Each row is a point. Each copy is the shape, with its points in the same order, turned, moved and blurred by noise. Say if it was mirrored as well.
In the rows, 128 means zero.

Shape:
[[165 169  98]
 [133 150 177]
 [138 115 121]
 [141  98 180]
 [ 97 187  87]
 [ 92 122  88]
 [ 70 107 164]
 [106  98  89]]
Copy 1:
[[138  92  86]
 [136 131 164]
 [ 96 138 113]
 [ 89 144 173]
 [177 150  74]
 [117 177  79]
 [122 204 151]
 [ 92 171  76]]
Copy 1 is: only turned
Copy 2, 8 rows:
[[135  80  97]
 [168 159  75]
 [144 135 131]
 [189 174 119]
 [ 76 113  78]
 [ 87 145 134]
 [126 210 108]
 [103 146 156]]
Copy 2 is: only turned

Shape, 8 rows:
[[ 75  96 133 103]
 [148  74 113  99]
 [179 133  60 113]
 [145 116 112 100]
 [186 134 125  95]
 [105 115 133  87]
 [163 118 119 215]
 [176 135 125  87]]
Copy 1 (8 x 4):
[[100 148 164 192]
 [146 188 162 134]
 [110 171 117  72]
 [130 153 153 121]
 [159 137 155  85]
 [116 143 180 159]
 [170 144  46 145]
 [150 133 157  89]]
Copy 1 is: mirrored
Copy 2 (8 x 4):
[[ 99 112 176  84]
 [ 97  79 105  60]
 [112 139  44  90]
 [127 111 103  73]
 [162 109  72  70]
 [125 116 151  69]
 [116  72  77 181]
 [159 113  86  69]]
Copy 2 is: only turned
Copy 3:
[[ 96 124  98  81]
 [ 82 103  94 155]
 [155  70 112 184]
 [120 114 101 153]
 [137 134  99 192]
 [115 133  86 111]
 [119 110 215 163]
 [137 133  90 182]]
Copy 3 is: mirrored
Copy 4 (8 x 4):
[[165 134 193 135]
 [104  93 164 151]
 [111  94  95 186]
 [129 100 134 130]
 [120  68  98 127]
 [154 117 167 128]
 [ 55 195 109 138]
 [124  80 107 127]]
Copy 4 is: mirrored

Shape, 9 rows:
[[122 141  82 177]
 [138 186 109 163]
 [117 144 114 110]
 [146 159  65 148]
 [148  90 140  99]
 [113 143 120 143]
 [166 124 247 160]
 [103 140 171 122]
 [ 93 181 158 171]]
Copy 1, 9 rows:
[[ 87  99  93 124]
 [126 134  69 113]
 [143 125 123 152]
 [125  81  83 119]
 [148 121 187 120]
 [117 133 115 143]
 [122 237 172  62]
 [130 181 144 149]
 [105 186  84 141]]
Copy 1 is: mirrored
Copy 2, 9 rows:
[[160 166  97 126]
 [169 158 154 143]
 [113 121 123 158]
 [126 190 124 136]
 [ 80  95 124 106]
 [147 124 120 143]
 [160  30 186  63]
 [142  65 137 148]
 [198 103 138 155]]
Copy 2 is: only turned
Copy 3:
[[ 55  94 141 125]
 [ 77 109 163 169]
 [107 138 159 117]
 [ 68  92 179 127]
 [152 118 126  93]
 [ 91 135 134 131]
 [189 118  60 202]
 [128 164 113 142]
 [ 83 158 121 189]]
Copy 3 is: mirrored

Shape, 8 rows:
[[133 108  95 134]
 [145 104 107 119]
 [121 112 177 174]
 [182 134 102 138]
 [  7 129 185 108]
 [164 139 114 102]
 [175  76 125 106]
 [137 135 115 113]]
Copy 1:
[[ 81 139 140 132]
 [ 91 146 127 130]
 [146  76 134 149]
 [103 167 138 176]
 [155  64 176  24]
 [118 179 132 137]
 [ 94 150  76 137]
 [112 157 145 123]]
Copy 1 is: only turned
Copy 2 (8 x 4):
[[143  98 144 114]
 [139 112 161 132]
 [ 99 156  98 130]
 [166 109 141 165]
 [ 93 219 143  25]
 [164 127 176 157]
 [109  97 183 161]
 [157 132 159 127]]
Copy 2 is: only turned

Shape, 10 rows:
[[148  79 139 166 123  98]
 [155 211 174 184  74 157]
 [168 127 199 159  84 138]
 [ 82 135 114  83 159  89]
 [126  99 154 125 172 126]
 [110 103 113 118 175 136]
 [132 130 188 165  82 134]
 [128 114 142 167 141 109]
 [ 92 114  88  92 114 146]
 [103 164 192 192  90 152]]
Copy 1 (10 x 6):
[[174 113 140 109 116 174]
 [168 166 136 221  32 127]
 [179 149 129 125  38 135]
 [126 116 129 134 182  69]
 [136  80 138 115 113 108]
 [116  78 143 122 148 111]
 [182 154 153 145  67 129]
 [169 100 135 146 120 141]
 [ 87 141 169 133 146 102]
 [197 146 174 187  60 115]]
Copy 1 is: mirrored
Copy 2:
[[ 85 143 145 100  82 122]
 [167 134 163 220 134 148]
 [120 123 187 176  95  94]
 [130  74 162  44 132 179]
 [ 90 114 163  80 141 118]
 [107 107 130  60 152 132]
 [113 103 166 174  95 121]
 [ 91 133 148 115 114 143]
 [156  70 101  72 116 141]
 [106  96 152 208 129 148]]
Copy 2 is: only turned

Shape:
[[183 111 137 132 157  98]
 [104 136 118 159 137 181]
 [128 147  94  98  91  92]
 [103  77 158 148 109 130]
 [ 72 106 120 144 134 105]
 [ 98 140  54 153 149  57]
 [170  87 161 197 122  83]
 [ 99 157 162 135  78  80]
 [115 104 143  88 108 126]
 [152  77  48 143 120 171]]
Copy 1:
[[153 112  78 125 135 144]
 [120 165 156 126 173  82]
 [ 77 115 123 181 117 139]
 [160  98 179 137 160 119]
 [111  78 150 148 164  89]
 [ 83  75  84 188 130  60]
 [208  99 120 135 100 109]
 [ 98  93 174 137  78 119]
 [109 107 159 143 156 164]
 [148 165 109 211 205 120]]
Copy 1 is: only turned
Copy 2, 10 rows:
[[140  94 133 190 109 111]
 [125 105  93 136 181 167]
 [ 58 143 102 170 113 125]
 [112  82 131  97 116 164]
 [107 119  77  98 111 139]
 [ 91 114  17 159 101 106]
 [116  29 125 149 102  95]
 [ 48 112 129 109 135  87]
 [ 99 139 150 128 105 150]
 [115  88  75 191 128 217]]
Copy 2 is: only turned
Copy 3:
[[ 90 127 123  99 170 119]
 [165  99 140 170 143 162]
 [ 87 150 133 150  87 110]
 [117 132  76 188 167 143]
 [152 171  95 163 134 137]
 [161 175 131 126  89  74]
 [102 140 116 142 220  86]
 [ 81 192 141 192 129 129]
 [ 78 134  94 160 113 155]
 [152  48  91 155 113  95]]
Copy 3 is: only turned

Shape, 14 rows:
[[ 97 113  91 162 162 102 101  57]
 [174 145  68  58  82 162  75 160]
 [111 157 101 150 118  99 135 107]
 [ 81 113 133 165 135 125 140  94]
 [188 130 126  97  41 157  97 146]
 [106 168 119 125 108 150  76 129]
 [127 137 109 163 119  96 124 150]
 [173 143 136  79  99 195  97 187]
 [ 50  89 104 124  95 103 149 112]
 [133 134 114 116 166 106 156  83]
 [193 155 143  42  86 145  78 149]
 [186 134 128 123  78 184 113 124]
 [111  94  73 145 182 105 124 106]
 [ 99  83 119 139 147  76  87 113]]
Copy 1, 14 rows:
[[ 73  93  92 116 166 177 205  93]
 [151 124 207  72 155  79 189 193]
 [ 72  81 122  98 160 127 131 119]
 [ 82 119  73 122 141 159 146 101]
 [150 139 201  93 145 138 128 194]
 [104 138 174 121 144 107 160 104]
 [ 99  74 123  92 111 140 134 120]
 [196 154 171  97 130  87 150 161]
 [ 31 128  88 124 107 131 164 159]
 [108  72  66 112 189 127 156 130]
 [180 121 195 133 175  90 148 188]
 [157 150 168  74 163 138 125 147]
 [108  72  74  90 140 141 209 110]
 [ 96  80  98 145 120 165 198 123]]
Copy 1 is: mirrored
Copy 2:
[[ 92  99 162 176 193 106  78 117]
 [179 143  98 141  63 107 134  55]
 [ 92 109 121 143 133  84  87 145]
 [107 119 151 151 177 111 107 178]
 [174  97 123 115  49 132 155 108]
 [ 97 142 122 166 106 105 152 116]
 [ 99 133 147 124 104 108  77 146]
 [164 170  99 114  65 160 165 104]
 [152 133 169 145 168  50 107 174]
 [109 112 100 112 189 116  85 127]
 [151 125  99  81  77 125 176  62]
 [160  96 104 137  81 164 144 126]
 [116 145 154 151 185 116  47 112]
 [105 129 203 129 169  96  95 112]]
Copy 2 is: mirrored
